Each wall is flat, endless, passes through zero and stands at right angles to its row. A trip goes straight from one point to another. List the walls that it crosses, first one first.

Walls:
(1): -0.13, -0.21, 1.14
(2): 0.48, 0.02, -0.32
(3): 0.29, 0.03, 0.67
(4): 0.05, -0.65, 0.26
(5): -0.34, -0.28, 0.12
(6): -0.39, -0.10, -0.03
Trips:
-0.46, 0.09, 0.46 to -0.21, -0.16, -0.70 => 3, 4, 1, 2
-0.04, -0.38, -0.02 to 0.32, 0.05, -0.60 => 2, 1, 6, 5, 4
0.45, 0.66, 0.43 to 0.22, -0.77, 0.42 => 4, 5, 2
-0.06, 0.46, -0.34 to 0.92, -0.21, -0.06 => 3, 4
-0.07, 0.30, 0.30 to 0.06, 0.43, -0.16 => 1, 2, 3

Walls:
(1): -0.08, -0.54, -0.38, 0.43, -0.44, -0.44
(2): -0.16, -0.23, 0.16, 0.38, 0.15, 0.52
(3): -0.34, 0.47, -0.04, -0.39, -0.17, 0.16
(4): 0.36, 0.14, -0.57, 0.39, 0.26, -0.03
(5): 0.47, 0.00, 0.18, -0.32, -0.27, -0.28
(6): 0.26, 0.14, 0.09, -0.56, 0.69, -0.10
(7): 0.15, 0.23, -0.07, -0.51, -0.75, -0.12
(8): 0.69, -0.96, -1.09, -0.28, -0.13, -0.42
(9): 0.08, 0.34, -0.54, 0.00, 0.17, 0.00
Trips:
-0.24, -0.33, 0.37, -0.28, -0.51, -0.11 to 0.67, -0.05, -0.15, -0.26, -0.05, -0.26 => 8, 3, 6, 4, 9
0.32, 0.05, -0.31, 0.01, -0.08, -0.34 to -0.31, 0.21, -0.01, -0.27, 0.29, 0.07 => 3, 1, 5, 8, 7, 4
-0.13, -0.03, 0.13, 0.36, 0.12, -0.17 to -0.12, -0.58, -0.26, -0.46, 0.54, 0.37 => 6, 8, 1, 4, 9
-0.40, -0.06, 0.30, -0.81, 0.22, 0.07 to -0.14, 0.11, 0.16, 0.08, -0.21, 0.23 => 5, 2, 6
0.00, 0.64, 0.26, -0.10, -0.74, 0.08 to -0.38, -0.01, 0.44, 0.14, -0.04, -0.07 => 2, 5, 7
0.02, -0.02, 0.25, -0.62, 0.00, -0.63 to 0.13, -0.24, 0.60, 0.63, -0.55, 0.33 => 1, 8, 3, 6, 2, 7
-0.13, -0.18, 0.29, -0.76, -0.19, 0.38 to 0.69, -0.42, 0.36, -0.42, -0.29, -0.16 => 8, 3, 1
0.27, -0.54, 0.37, -0.17, -0.31, -0.49 to 0.44, 1.02, -0.42, -0.21, 0.41, -0.39 => 6, 4, 9, 1, 3, 8

Walls:
(1): -0.08, -0.07, -0.11, -0.13, 0.04, -0.44, 0.33, -0.53, -0.04, -0.39, -0.02
(2): 0.50, 0.09, 0.50, 0.48, -0.52, 0.26, 0.35, 0.15, 0.23, -0.63, -0.02
(3): 0.08, -0.42, 0.17, -0.27, 0.34, -0.33, -0.16, 0.41, 0.38, -0.66, -0.20
(4): -0.26, 0.09, 0.31, -0.17, -0.17, -0.34, -0.16, -0.30, 0.19, 0.22, 0.12
(5): 0.01, 0.10, 0.05, 0.47, 0.05, 0.51, 0.55, -0.48, 0.63, 0.09, -0.09
(6): -0.10, 0.11, 0.43, 0.04, 0.63, 0.00, 0.20, 0.10, -0.19, 0.24, 0.14
(7): -0.38, 0.05, 0.58, -0.09, -0.19, -0.59, 0.36, 0.61, -0.41, 0.42, 0.04
(8): 0.15, 0.15, 0.03, -0.04, 0.31, 0.18, 0.33, 0.40, 0.42, -0.21, 0.00
(9): -0.27, 0.58, 0.45, -0.17, 0.63, -0.63, -0.42, 0.02, -0.15, -0.50, -0.73
(10): -0.33, 0.19, 0.28, -0.66, -0.53, 0.43, 0.33, -0.08, -0.03, 0.42, -0.18
Trips:
-0.68, 0.21, -0.68, 0.37, -0.41, -0.04, -0.12, -0.59, 0.32, -0.35, -0.13 to 0.28, 1.09, -0.02, 0.19, -0.49, -0.18, 0.31, 0.49, 0.06, 0.10, -0.01 => 2, 9, 10, 8, 7, 1, 4
-0.40, 0.32, 0.01, 0.11, -0.21, 0.91, 0.16, -0.56, 0.26, -0.10, -0.40 to -0.16, 0.26, 0.03, -0.01, -0.20, -0.37, 0.78, -0.10, -0.21, -0.07, -0.26 => 1, 4, 9, 7, 6
0.05, 0.36, 1.29, 0.92, 0.49, 0.11, 0.34, -0.09, -0.59, -0.05, -0.18 to 0.39, -0.12, 0.65, -0.18, 0.05, 0.17, -0.02, 0.11, 0.10, -0.26, -0.24 => 3, 10
-0.31, 0.08, -0.08, -0.07, 0.20, 0.26, -0.80, 0.88, 0.27, -0.75, 0.42 to -0.13, -0.36, 0.12, 0.31, -0.11, 0.28, -0.03, -0.36, 0.60, 0.35, -0.33 => 5, 9, 4, 10, 3, 8
0.36, -0.06, 0.11, 0.50, -0.38, -0.13, 0.07, 0.81, 0.16, -0.01, 0.05 to -0.04, 0.05, 0.16, 0.43, 0.56, 0.58, -0.23, -0.47, 0.56, -0.29, -0.67 => 5, 7, 9, 6
0.20, 0.00, -0.18, -0.25, 0.36, 0.08, -0.30, 0.05, -0.70, 0.93, 0.57 to 0.19, -0.50, -0.22, -0.33, -0.36, -0.12, 0.05, -0.01, -0.41, 0.17, -0.84 => 4, 6, 1, 3, 9
